Each row of a before or after table is a point. One or more steps were done to the points. Then noise was added and the rows were shuffled. The steps act on how far a point lies along the listed directions, d1 being the first. Write out the steps. A step turns or swaps two directions, mirrors them in a line or flattens them onto one, adds a multiple of one to another, or multiplies one. Angles are multiples of 10 degrees, from the lower direction toward the higher: turns from -170 to 170, lines from 10 to 170 but not 90. Use the fewest steps. Two steps may share a direction if one is a turn and the other turns, adds or multiplies; they go together, in the order done. Otherwise the lowest direction goes first.

Directions:
(1): -2.34,-0.94,0.48
(2): -0.74,2.29,0.88
(3): -0.75,0.66,-2.36
Before, 14 rows:
-0.36,0.01,-0.81
0.88,-0.22,0.29
0.51,-0.12,0.12
-0.21,-0.08,-0.48
0.32,-0.26,0.25
0.52,0.08,-0.14
0.20,-0.13,-0.34
0.45,0.36,0.09
-0.41,0.17,-0.55
-0.83,0.12,-0.27
0.38,-0.02,0.15
0.87,0.02,-0.08
-0.41,0.48,-1.09
0.69,-0.28,0.25
After, 14 rows:
0.38,0.03,0.31
-0.28,-0.03,-0.66
-0.02,-0.01,-0.55
-0.41,-0.50,-0.58
0.22,0.28,-0.22
0.33,0.31,0.29
-0.10,0.07,-0.92
0.53,0.53,0.63
-0.15,0.48,0.30
0.55,0.36,0.52
0.36,0.75,0.28
0.19,0.25,0.32
-0.52,0.32,-1.10
0.15,0.51,0.14
Steps: turn d1 and d2 by -70 degrees

Directions:
(1): -3.43,0.96,-0.50,0.43,-0.90,-0.37,1.59,1.13,-1.34
(2): -0.55,-1.07,-0.83,-1.13,-2.71,2.38,-1.78,0.15,-0.24
(3): -0.01,2.84,1.10,-2.24,0.29,1.00,0.08,-1.82,-0.97
Before, 13 rows:
0.64,-0.23,0.28,-0.08,0.07,0.00,-0.52,-0.28,0.41
1.11,-0.24,0.36,-0.34,0.23,0.40,-0.58,-0.30,0.38
1.26,-0.03,0.22,-0.35,0.55,0.20,-0.49,-0.53,0.17
0.96,0.06,0.44,-0.48,0.28,0.61,-0.87,-0.60,0.36
0.20,-1.38,-0.83,0.33,-1.17,0.20,-0.40,0.61,0.27
0.12,-1.18,-0.45,0.52,-0.47,0.23,0.01,0.25,0.19
0.29,0.24,0.13,-0.47,0.14,0.38,-0.03,-0.36,-0.12
-1.24,-0.75,-0.68,-0.27,-1.44,0.89,-0.56,0.56,-0.48
0.92,-0.59,-0.13,-0.27,-0.66,0.45,-0.88,-0.17,0.55
0.88,-0.26,0.35,-0.59,-0.23,0.80,-0.39,-0.27,0.49
0.77,-0.53,0.03,-0.20,-0.21,0.48,-0.45,-0.20,0.11
0.03,-0.80,-0.53,0.15,-0.99,0.44,-0.69,0.02,0.26
-0.02,-0.52,-0.19,0.13,-0.58,0.57,-0.33,0.52,0.03
After (13 x 9):
0.03,-1.33,-0.56,0.36,-0.84,0.57,-0.24,0.27,0.15
0.70,-0.69,-0.09,-0.37,-0.60,0.81,-0.69,-0.17,0.06
0.80,-0.45,0.21,-0.77,-0.69,1.20,-0.68,-0.24,0.45
1.27,0.02,0.25,-0.31,0.64,0.12,-0.44,-0.55,0.18
0.04,-1.70,-1.09,-0.03,-2.04,0.95,-0.94,0.67,0.18
-0.13,-1.11,-0.78,-0.19,-1.80,1.18,-1.24,0.07,0.19
0.26,0.21,0.11,-0.51,0.06,0.44,-0.09,-0.34,-0.13
-1.49,-1.27,-1.09,-0.82,-2.77,2.06,-1.41,0.64,-0.61
0.92,-0.03,0.34,-0.57,0.05,0.82,-1.04,-0.58,0.33
1.08,-0.30,0.33,-0.40,0.08,0.52,-0.68,-0.29,0.35
0.62,-0.26,0.28,-0.09,0.00,0.04,-0.53,-0.29,0.42
-0.16,-0.75,-0.36,-0.11,-1.16,1.09,-0.71,0.53,-0.04
0.81,-0.84,-0.34,-0.55,-1.31,1.04,-1.31,-0.11,0.47
Steps: multiply d2 by 2
